Rows are points. Before rounding, the points of a table are all equally far from one centre. They may lie mostly on one side of it. Write the centre, to within rounding.

Points (6 x 2)
[[-0.5 -4.1]
 [ 3.2 -3.4]
 [-2.6  5.2]
 [-1.1 -4.0]
 [-1.5 -3.9]
 [ 5.5  2.2]]
Centre: [0.4 1.0]

Points (9 x 6)
[[ 1.0 -9.0  2.9  1.2  4.3  0.4]
 [-5.5 -5.0  1.8 -2.1  3.1  2.3]
 [-6.8  0.1  0.5 -2.6 -1.7 -4.8]
 [ 0.7 -8.3  2.0 -4.5 -1.1  0.5]
 [-3.2  2.7  0.7 -2.0  0.6 -2.5]
 [-5.2  2.1  4.6  0.7  1.3 -0.6]
 [ 0.9 -3.1  2.1 -4.2 -4.6  0.6]
 [ 3.2 -2.6  0.5 -4.3  1.0 -3.3]
 [ 0.4 -2.5  1.0  1.2  2.9  3.6]]
Centre: [-1.9 -4.3  2.5  1.2 -0.7 -2.9]

Points (13 x 9)
[[-4.0 -4.4 -4.3  1.6  0.9  0.8 -2.0  3.0  4.1]
 [ 3.3 -6.6 -1.9 -0.4 -1.2 -2.4  1.5 -3.2  7.2]
 [-1.4 -2.7 -1.9 -3.2 -0.1 -0.8 -4.7  3.4  3.2]
 [ 1.8 -0.2  1.8  2.3  4.3 -3.1  3.8 -1.3  6.1]
 [ 3.4 -2.7 -5.5 -0.3  4.6 -8.7  1.1 -1.4  2.0]
 [ 2.8  0.8 -0.8  0.2 -1.0  4.3 -2.1  2.2  1.4]
 [ 4.6 -2.3 -5.8  3.5 -0.3  0.5 -2.6 -3.9  3.3]
 [ 2.6 -3.8  0.0 -3.9 -2.3  1.7 -0.2  3.6  3.7]
 [ 4.7  1.1 -4.5 -1.7 -0.7  1.0 -1.4 -1.7  5.4]
 [ 4.4 -3.9 -1.8  5.3  1.9  1.5  3.5 -1.3  5.0]
 [-1.4 -1.6 -2.2  1.0  5.9 -6.6 -0.8 -3.0  2.6]
 [ 3.5 -3.0 -5.0 -3.7  4.2  1.1  3.5 -1.1  2.5]
 [ 5.1  0.8 -2.9  1.9 -0.5 -4.4  2.9 -2.4  7.3]]
Centre: [ 1.5 -2.2 -2.3  1.0  0.1 -2.7  1.0  0.5  1.3]

Points (19 x 12)
[[-0.7 -0.8  2.4  1.9 -0.3 -3.2  2.7 -0.1  7.4  2.5  4.8  2.8]
 [-2.7  0.6  2.4 -0.2 -1.8 -1.5  1.2 -2.2 -1.5 -3.3  2.9 -0.5]
 [ 0.7  6.0 -3.4  4.1 -1.0  1.5  2.9 -1.6  2.2 -3.4  4.5  0.9]
 [-2.2 -3.0 -3.8 -0.5 -1.6 -4.9  6.1  3.5  0.8 -3.1  3.3 -0.8]
 [-5.8  1.5 -1.4  6.6 -0.9 -5.5  5.1  1.0  7.4  2.0  1.0  0.5]
 [-2.3 -0.7  4.0  4.6  4.8  2.3  3.9 -0.3  2.6 -0.7  2.9 -1.8]
 [-0.9 -2.1  0.8  2.6 -0.7  1.1 -2.1  0.4  4.1 -0.6  4.0  5.2]
 [ 1.8  1.0  0.2  1.1  1.3 -3.3  7.3  0.5  7.1 -1.7  0.9  2.3]
 [ 1.1  3.0 -2.2  2.8 -1.4 -2.5  1.0  2.1  3.3  0.9  6.3  4.7]
 [-0.1 -0.8 -1.7  2.7  0.4 -5.2  8.3 -1.7  0.6 -1.2 -2.3  1.7]
 [-3.2  3.3 -4.5  2.3 -1.7  0.9  2.8 -5.9  2.7  0.7 -2.1  0.5]
 [-2.5 -1.3 -0.5  6.8 -2.2 -0.6  1.7 -1.3  6.3  0.2  7.8  0.3]
 [-3.1  6.9 -1.2  4.5  1.6 -0.6  2.5 -0.9  2.8 -0.2 -3.6 -0.3]
 [ 0.2  2.8 -3.2  6.2  0.2  3.3  7.2  4.3  0.0 -1.7 -1.5  3.0]
 [ 2.7  3.5 -1.2  6.8 -1.7  0.4  1.9 -3.0  4.9 -3.2  0.4  1.3]
 [-4.1 -0.9 -3.5  4.2 -2.1 -1.6  3.2 -1.7 10.5 -1.0  1.7  0.4]
 [ 0.8  1.0  1.4  3.5  2.1 -0.7  8.6  2.0  6.9  2.8 -1.1  0.9]
 [-1.1  0.0  0.0  6.5 -3.0 -5.2  1.9  4.9  5.6 -2.2  3.2  2.7]
 [-1.8  1.5 -1.9  0.2 -2.7 -0.2  2.0  0.4  7.9 -3.3 -1.8 -4.8]]
Centre: [-1.8 -0.1 -1.6  3.5 -1.1 -0.1  3.3  1.3  2.7  0.3  0.8 -0.2]

Points (24 x 18)
[[-2.3 -1.3 -0.3 -2.4  2.6  2.8  0.0 -1.6  2.1 -0.2 -1.9  1.9 -5.5  0.5
  -4.0  2.5 -3.9 -7.0]
 [-7.1 -3.2  3.5 -3.5  1.2 -1.1 -1.7 -1.1  2.0 -1.0  1.6 -3.0 -5.8  6.2
  -0.4  1.9 -4.0 -2.5]
 [-5.1 -1.7  1.6 -4.6  0.0  1.9 -1.1 -1.7 -0.8 -1.2 -4.6  2.1 -9.1  3.2
   1.0  2.0 -1.7 -5.5]
 [-2.7  0.9 -0.8 -5.2  4.1 -1.6  0.5 -3.5  0.5 -3.1  2.9 -3.2 -7.1  3.3
  -6.4  2.3 -2.8 -2.5]
 [-3.9  0.5 -1.4 -3.2  0.1 -2.2 -2.2 -2.2 -2.6 -1.3 -4.0  0.1 -6.5  0.5
  -0.5  1.2 -4.2 -5.7]
 [-4.7  0.1 -1.6 -2.2  1.0  1.4 -1.1 -4.6  0.9  2.1 -1.9 -3.1 -6.3  1.7
  -2.2  3.7 -4.2 -4.4]
 [-2.3  0.7  3.2 -5.9  1.3  1.4 -2.3 -3.9 -1.7  0.5 -2.5 -0.5 -4.2  6.0
  -3.0 -3.4 -3.7 -1.5]
 [-6.2 -1.9  2.7 -6.6  1.7  1.7 -0.9 -3.7  1.9 -1.4 -2.8 -3.7 -6.5  4.1
  -1.3  2.1 -1.1 -4.4]
 [ 0.6 -1.3 -0.7 -5.1 -3.0  1.0  0.1 -1.1 -0.3  1.6 -3.8 -0.7 -6.7  1.9
  -0.6  4.3 -1.0 -6.7]
 [-7.5 -0.1  1.6 -4.6  3.6  1.0 -3.4 -3.1  0.4  1.7 -0.6 -0.6 -5.2  2.6
  -1.2  3.2 -2.7 -4.5]
 [-3.1  0.2 -0.4 -3.8  2.1 -2.7  0.0 -3.4  4.0  1.0 -2.5  2.7 -4.1  0.8
  -4.2  1.0 -4.3 -4.8]
 [-3.0  1.5  2.7 -3.3  1.9 -3.6  3.4  0.2  1.4  0.4 -4.0  0.2 -7.1  3.7
  -2.3  2.7 -4.7 -4.9]
 [-4.0 -0.5 -0.2 -6.2  3.2 -0.8 -0.8 -3.5  0.9  0.0 -0.8 -3.5 -5.7  2.5
  -2.4 -0.2 -5.7 -2.6]
 [-2.7 -2.6  0.1 -5.6  0.4  0.9  2.3  1.9 -1.4  1.6 -0.5  0.5 -2.4  4.3
  -1.4  0.8 -0.7 -9.4]
 [-3.0 -0.4  1.2 -3.9  1.8  1.4 -1.4 -1.8  2.9  2.1 -5.3  0.7 -5.9  5.3
  -0.9  0.9 -4.0 -6.8]
 [-4.5  1.1  1.4 -4.9  1.8  1.0 -4.0 -1.6 -0.2 -0.8 -1.7  1.1 -3.7  5.0
  -7.0  3.9 -2.9 -6.7]
 [-2.6 -0.1  2.6 -5.4  2.6 -0.1 -1.0 -5.6  0.1  2.5 -6.1 -2.1 -3.6  3.2
  -2.0  3.1 -1.7 -2.2]
 [-6.0  2.4 -1.9 -3.8 -2.6 -2.6  0.3 -1.3  0.9 -0.2 -2.9 -3.5 -5.9  4.7
  -3.7  1.1 -3.3 -6.3]
 [-0.4 -2.5 -1.2 -2.5  1.0  0.3 -2.5 -2.6 -2.9  1.6 -4.0  2.2 -3.4  4.8
  -3.4  4.3 -5.5 -5.4]
 [-1.7 -0.8 -1.3 -6.9  0.9  0.5 -1.6 -3.9  2.0 -0.6 -2.8 -1.8 -3.5  4.1
  -2.8  1.7 -3.3 -7.8]
 [-3.7 -3.3 -0.4 -1.1 -3.0 -3.2 -2.4 -2.7  1.1 -2.4 -3.7  0.4 -1.4  2.5
  -2.9  2.7  1.0 -7.7]
 [-1.4  1.5 -1.3 -4.1  2.2 -1.9 -2.2 -2.1  2.1 -3.4 -3.7 -2.7 -3.3  2.9
  -2.6 -2.4 -3.8 -5.7]
 [-4.5  1.4  1.4 -5.1 -0.7 -5.2 -2.1 -3.3 -1.0 -1.6  2.5 -1.7 -4.0  6.3
  -2.2  1.0 -3.7 -4.5]
 [-4.5 -3.6 -3.3 -2.2  0.0  0.1 -1.9 -5.0  1.1  2.5 -0.7 -0.5 -4.5  5.4
  -5.7 -1.1 -1.3 -6.6]]
Centre: [-2.2 -0.6 -1.2 -2.4  1.0 -0.6 -0.2 -0.2  0.1 -0.9 -1.2  0.4 -4.1  5.5
 -2.3  1.9  1.0 -1.2]

Points (30 x 24)
[[ 5.6  0.7 -1.6  0.8  1.1  5.0  0.1  2.2  2.2 -2.0  3.5  2.4  3.9  3.8
  -2.5 -3.4 -5.0 -3.8 -0.8  2.6  9.3  0.0  0.2 -0.9]
 [ 1.6  1.6 -4.5  2.0  3.1  3.1 -0.5 -1.7  3.8  0.8  2.7  1.9  4.2  3.2
  -2.4 -5.9 -3.4 -5.7 -2.1  0.9 10.5  0.2  0.3 -1.7]
 [-0.4  1.3  1.7 -3.3  3.9  4.5 -3.3 -0.8  6.5  2.5  3.2  2.3  3.9  2.1
  -1.0 -4.3 -1.6 -2.0  0.6  3.3  7.1  0.3 -4.1 -1.3]
 [ 6.9 -1.1 -3.5 -1.7  2.7  1.2 -0.7 -4.2  2.8 -1.6  2.3 -0.9  4.8  4.8
  -3.5 -5.3 -2.2 -4.9 -3.5 -1.1  5.3  0.5  2.0  0.0]
 [ 3.2 -0.1 -2.7  0.1  1.3  0.2 -0.3 -2.5  3.7 -0.2  2.6  0.9  5.2  2.6
  -1.6 -1.4 -0.4 -4.2 -1.7 -0.1 10.8  2.0 -1.5 -0.2]
 [ 2.4 -0.3 -3.8 -1.0 -0.4  4.4  0.6 -3.4  0.1  0.8  2.4  3.7 -0.2  4.7
   0.4 -3.3 -2.8 -3.8 -1.9  0.5 10.4 -3.7  0.7  0.3]
 [ 3.1  0.4 -5.2  1.1  4.6 -0.2 -3.1 -9.2  2.0  1.7  1.0  2.9  4.4  3.5
  -0.5 -2.3 -3.6 -3.0 -3.1  1.7  5.6  3.5  0.3  0.3]
 [ 0.8  2.0 -0.2  1.5  1.5  2.3 -6.1 -3.5  1.9  0.3  2.4  3.6  4.0  4.6
   0.4 -3.9  1.5 -3.4 -1.6  5.1  8.5  0.0 -1.4 -1.0]
 [ 1.8 -1.2 -6.8  0.9  2.5  2.9 -3.7 -2.3 -0.5  0.4  3.0  0.3  1.1  4.6
  -1.6 -1.6 -1.5 -4.7 -5.3  1.2  6.4 -3.9 -3.3 -1.1]
 [ 1.0  1.8 -2.4  1.5  2.3  1.8  2.3 -5.0  4.2  3.9  3.6  2.0  3.1  5.2
  -0.7 -4.3  0.3 -3.0 -2.8  0.9  8.1 -1.5 -1.7 -2.2]
 [ 1.7  3.8  1.3  1.4  0.8  3.1 -2.5 -5.0 -0.2 -0.7  3.7  3.3  5.1  2.6
  -1.5 -5.6 -1.3 -2.5  1.5  2.2  9.5  0.8  0.6 -0.9]
 [ 3.5  1.3 -5.1  3.4 -0.9  3.7  0.6 -5.7  2.5 -2.6  1.1  1.9  0.9  5.6
  -1.6 -4.5 -1.9 -1.3  2.2  0.0  5.4 -0.4 -0.6 -2.5]
 [ 5.6 -0.4 -1.9  0.9  1.5  5.2 -3.9 -4.4  1.0 -0.8  2.9  0.4  2.9  3.6
  -4.1 -6.7 -1.9 -1.6 -0.3  2.1  9.2 -0.4  0.3 -0.7]
 [ 2.6  0.5 -6.9  3.1  2.3  2.9 -2.4 -3.9  1.1  2.1 -0.5  0.3  1.0  1.0
  -6.2 -2.7 -0.4 -2.2  0.1  3.7  6.1  0.6 -2.3 -1.7]
 [ 6.4  1.8 -1.7  2.4  2.0  0.7  0.2 -5.4  1.2  1.5  0.7  0.9  2.8  4.5
  -3.9 -4.1 -0.3 -1.6 -3.1  1.8  9.7 -1.2 -1.1 -0.9]
 [ 6.3  0.0 -2.6 -1.4  4.4  0.5 -1.7 -2.6  2.9 -0.7  3.1  3.3  2.4  3.8
  -5.2 -4.7 -0.1 -3.4 -2.7  2.0  6.4  0.9  1.0 -2.5]
 [ 3.6  2.8 -2.8  4.4  1.4  0.4 -2.2 -3.1  4.3 -0.6  2.3  4.6  3.3  2.0
  -0.1 -3.8 -1.0 -1.1 -1.2  0.0  8.8 -1.0 -2.9 -2.2]
 [ 0.6  0.4 -4.3 -3.4  2.8  5.4 -1.4  1.5  2.1  0.6  2.0  0.9 -0.3  3.4
  -3.6 -1.1  1.1 -3.0 -3.9  1.4  6.1  1.4 -1.6 -2.4]
 [ 3.3  1.9 -4.5  4.5  5.1  2.1 -3.1 -2.5  1.0 -0.7  2.8  2.8  4.5  4.3
  -3.2 -4.5 -0.7 -3.2 -0.5  0.2  9.1 -3.0 -0.4 -3.6]
 [ 3.6  1.8 -1.9  1.3  1.3  2.1 -0.7 -3.9 -0.3  3.4  2.3  2.9  4.0  3.0
  -3.8 -3.0  0.3 -3.5 -1.8  1.2  8.6 -3.1 -4.3 -0.4]
 [ 2.6 -2.5 -1.0  3.9  0.2  2.8 -2.3 -3.3 -0.7  3.1  3.5  0.0  0.7  3.7
  -5.2 -3.7 -4.8 -1.0 -2.3 -0.4  8.0  0.1 -0.5 -2.8]
 [ 0.2  2.6 -0.5 -0.1  2.6  1.8 -0.1 -1.3  1.1 -2.0  3.3  5.4  2.4  7.1
  -0.5 -2.8 -4.6  0.3 -3.2  1.7  9.1  1.8 -0.5 -2.4]
 [ 0.0  0.7 -2.7  0.8  5.5 -2.2 -3.5 -3.9  3.7 -0.1  2.6  0.1  3.9  5.4
  -3.8 -7.2 -1.7 -4.6 -1.2  1.4  8.0  0.9  2.2 -1.1]
 [ 1.3  3.1 -4.2  1.7  3.2  0.7  1.4 -4.7 -0.5  3.0  2.6  1.4  2.8 -0.2
  -1.1 -4.0  1.9 -4.6 -0.2  3.2  5.8  1.6 -3.6  0.5]
 [ 5.2 -0.7 -3.7  1.1  1.9  3.4 -5.8 -2.9  1.8  0.5 -0.3 -1.8  0.2  7.5
  -0.3 -5.0  0.3 -2.5 -3.5  1.4  8.4 -1.8 -1.4 -0.2]
 [ 0.6  0.1 -1.4  3.5  3.8  4.9  3.2 -0.5  2.2 -1.0  3.2  0.5  4.4  3.8
  -1.8 -7.5 -0.9 -1.8  1.0 -1.4  9.2 -0.2  0.7 -0.3]
 [ 1.6 -0.7 -4.6  1.5  2.8 -0.4 -0.4 -2.1 -1.6 -5.0  2.0  1.8  4.1  4.4
  -2.1 -5.6 -0.4 -1.5 -0.2  5.4  7.4  1.5 -0.3  0.4]
 [ 4.4 -1.3 -1.9 -2.3  3.4  3.2  1.0  1.0  1.1 -0.2  6.4  1.5 -0.2  3.4
  -2.2 -4.3 -0.5 -3.4 -1.1  2.1  8.3 -0.2  0.4 -1.8]
 [ 4.3 -3.0 -2.6  0.7  2.7  1.3 -3.3 -1.3 -0.5  0.9  2.7  3.2 -1.5  4.8
  -4.4 -5.5 -2.1 -1.5 -2.8  2.5  8.1 -1.1 -2.2 -1.0]
 [ 3.0 -1.0 -3.4 -1.2  2.4  3.5  1.1  1.4  1.2 -0.7  3.3  0.3  3.2  3.3
   0.3 -3.4 -1.7 -4.2 -3.3  2.2  9.5 -2.4 -4.6 -1.8]]
Centre: [ 1.3  0.6 -0.9  0.4  4.4  1.9 -1.5 -1.3  0.6  1.0 -0.6 -0.1  2.4  2.8
  0.6 -2.4 -3.4 -1.3  0.0  1.3  3.3 -1.3  0.9  0.1]

Points (27 x 24)
[[-1.0  1.3  3.3  0.5 -0.8 -4.2  0.5  0.9  3.7  1.1 -2.1 -0.9  5.4  0.6
   7.6 -1.1 -1.8 -4.6  0.1  1.9  4.4  3.9 -2.9 -0.9]
 [-1.5  1.0  2.5 -0.8 -2.5 -0.8 -0.9  0.7  3.1 -1.2  1.9  0.4  5.0 -3.3
   6.3 -4.1 -0.3 -7.5  1.4  5.6  2.7  1.4 -4.2 -1.5]
 [-3.6  1.6  1.5 -1.9 -2.0 -1.2  1.5  2.8  1.3 -1.9 -1.0  1.4  2.6 -1.6
   6.8 -4.8 -3.0 -7.7 -4.5  3.5  2.0 -0.5 -2.1 -2.0]
 [-1.5  0.3  3.8  1.4  0.3 -2.7 -2.5  1.2  5.6 -2.8  0.2  0.1  2.0  0.0
   9.6 -4.5  0.0 -6.2 -1.4  3.5  3.8  3.3 -2.2 -0.6]
 [-3.6  1.7 -0.7 -0.1  0.4 -2.5 -2.0  1.5  4.8 -3.5 -0.7 -0.7  3.9  2.7
   8.5 -2.5 -2.3 -5.7 -0.7  3.3  4.1  2.0 -2.0  0.3]
 [-2.2  2.5  4.6 -0.5 -1.1 -0.9 -2.2  4.7  7.5 -1.3  2.3 -1.8  3.1  4.4
   7.1 -2.8  0.2 -2.4  0.0  2.7  4.6  2.4 -2.9  0.3]
 [-0.2  0.8  4.1 -1.9 -0.9 -0.4  0.9  1.5  4.3 -1.8 -2.7  1.5  1.7 -1.2
   8.5 -3.0  0.6 -7.8 -1.0  5.7  3.5  3.7 -2.9  0.3]
 [-3.0 -1.0  3.3  0.1 -1.4 -2.2 -0.2  0.2  5.7 -0.6 -1.0 -1.2  5.8  0.8
   9.6 -3.2 -1.8 -5.3 -2.0  2.7  3.6  0.9 -2.4  2.9]
 [-3.5 -0.4 -2.3  2.1 -0.5 -3.5 -2.3  4.0  4.6  1.6  1.4  1.7  1.1 -0.8
   5.8 -4.0 -4.5 -6.0  0.1  0.9  3.7  3.3 -1.0 -1.0]
 [-3.7  0.1 -0.6  1.8  0.1 -1.6 -0.7  0.4  5.5 -2.7  0.6  0.1  4.4  0.3
   7.8 -4.1  1.4 -5.2 -2.2  1.4  3.4  4.1  2.9  2.1]
 [-1.0  1.9  2.0 -0.8  0.8 -2.8  0.4 -1.7  1.9 -1.7  1.3  1.9  5.2  4.4
   8.4 -1.5 -1.1 -6.2 -1.4  2.8  6.3 -1.4 -4.7 -0.9]
 [-2.4  2.1  0.7  0.2 -1.7 -3.1 -3.8  0.4  4.1 -0.8 -3.3 -1.9  4.4  1.5
   8.0 -3.0 -0.6 -4.1 -1.0  4.2  2.9  0.6 -2.7 -1.5]
 [-1.4  0.1  3.8 -1.1 -1.9 -3.7  1.0  3.6  5.3 -2.1  0.3  1.6  3.8  1.9
   5.9 -3.2 -0.6 -4.2 -1.0  5.8  4.1  4.3 -2.0  3.0]
 [-2.8 -1.1  3.8  2.0 -1.6 -2.7 -1.0  5.3  6.0 -1.6  1.6  2.8  2.7 -0.4
   7.6 -2.8 -0.3 -5.6  1.5 -0.9  2.3  1.8 -1.1  0.1]
 [ 1.3  1.5  3.0 -0.7 -2.6  1.0 -1.1 -1.6  5.6  0.1 -0.7 -1.4  3.0  1.5
   9.7 -7.0 -0.4 -6.3  1.0  3.6  2.9 -0.5  1.3  0.1]
 [-3.0  1.4  1.3  0.8  0.2 -1.4 -1.7  0.0  6.6 -0.8 -1.4 -2.0  2.9  2.0
   9.3 -4.2  2.1 -5.5 -1.6 -0.1  5.6  1.4 -3.2 -0.1]
 [-2.2 -0.6  1.4  1.7 -0.4 -3.0 -0.9  1.9  6.6 -1.8 -1.0  2.0  4.0  1.7
   6.6 -4.6 -0.5 -4.0 -3.3  2.7  2.9  3.4 -4.0  1.2]
 [-2.1  1.8  2.1 -0.5  2.5 -2.0  0.1  2.5  7.3  0.1 -0.6 -0.9  4.2 -1.1
   8.1 -4.9 -0.4 -6.4 -3.3  0.6  4.0  0.1 -2.9 -0.2]
 [-0.8  3.2  4.2 -0.8  0.6 -1.2 -2.3  1.2  3.5 -0.1 -2.2 -1.4  2.5  1.4
   9.8 -5.1 -3.4 -3.3 -1.1  4.3  3.4  0.9  0.3 -0.9]
 [ 0.1 -0.6  1.6  2.0 -2.5 -2.8 -1.8  0.5  4.2 -1.9 -1.3  1.9  4.7  3.6
   5.7 -3.7 -0.6 -6.7  0.3  4.4  3.6 -1.3 -3.0  0.6]
 [-2.4  4.1  1.6  0.9 -4.0 -2.8 -0.7  2.9  4.4 -1.7 -0.5 -1.7  4.9 -1.4
   6.7 -2.7 -3.0 -5.9 -2.4  3.6  4.6 -1.8  0.1 -1.1]
 [-0.8  0.6  3.3  1.2 -3.8 -1.2  0.4  1.1  3.1 -1.5  2.0  2.6  2.6  4.1
  11.2 -4.9  0.6 -2.0 -2.3  3.4  2.6  2.2 -2.9  0.6]
 [-4.3 -0.6  1.2  1.1 -1.4 -4.4 -2.2  0.4  6.1 -4.1 -0.1  0.6  4.6 -0.8
   7.3 -0.9 -1.7 -5.7 -1.3  2.0  6.0  0.0 -2.9  2.2]
 [-0.9 -0.4  2.5 -0.7 -2.7 -2.7 -0.8 -0.9  6.0 -0.7  0.6 -3.5  1.3  0.3
  10.8 -3.5 -0.2 -6.6  1.2  5.3  4.6  0.5 -4.2  2.3]
 [-3.3  1.1  1.6  1.1 -1.5 -3.0 -2.1 -1.6  6.0  1.3 -1.0 -1.6  5.2  2.3
   9.2 -0.6 -0.9 -6.4  1.2  2.8  3.5  3.2 -1.4  0.3]
 [-1.4 -0.4  2.3 -0.5 -3.3 -3.6 -1.2  0.8  2.6 -0.8 -0.5  1.0  2.1  4.2
  11.0 -4.7  0.4 -3.4  0.0  1.6  4.7  2.8  0.3  1.8]
 [-0.9 -0.1  3.0  1.2 -1.1 -2.6  0.9  2.5  4.7 -3.2 -1.1  2.8  2.7 -1.2
   9.5 -3.7 -2.4 -5.5 -0.9  2.3  5.5 -0.7 -0.3  0.2]]
Centre: [-0.3  1.8  1.4 -2.3 -1.5 -0.3 -0.8 -1.9  3.9  1.3  3.3  0.9 -2.3 -0.2
  3.7  1.0 -0.1 -3.0 -2.2  1.0  1.5 -0.7 -0.4  1.9]
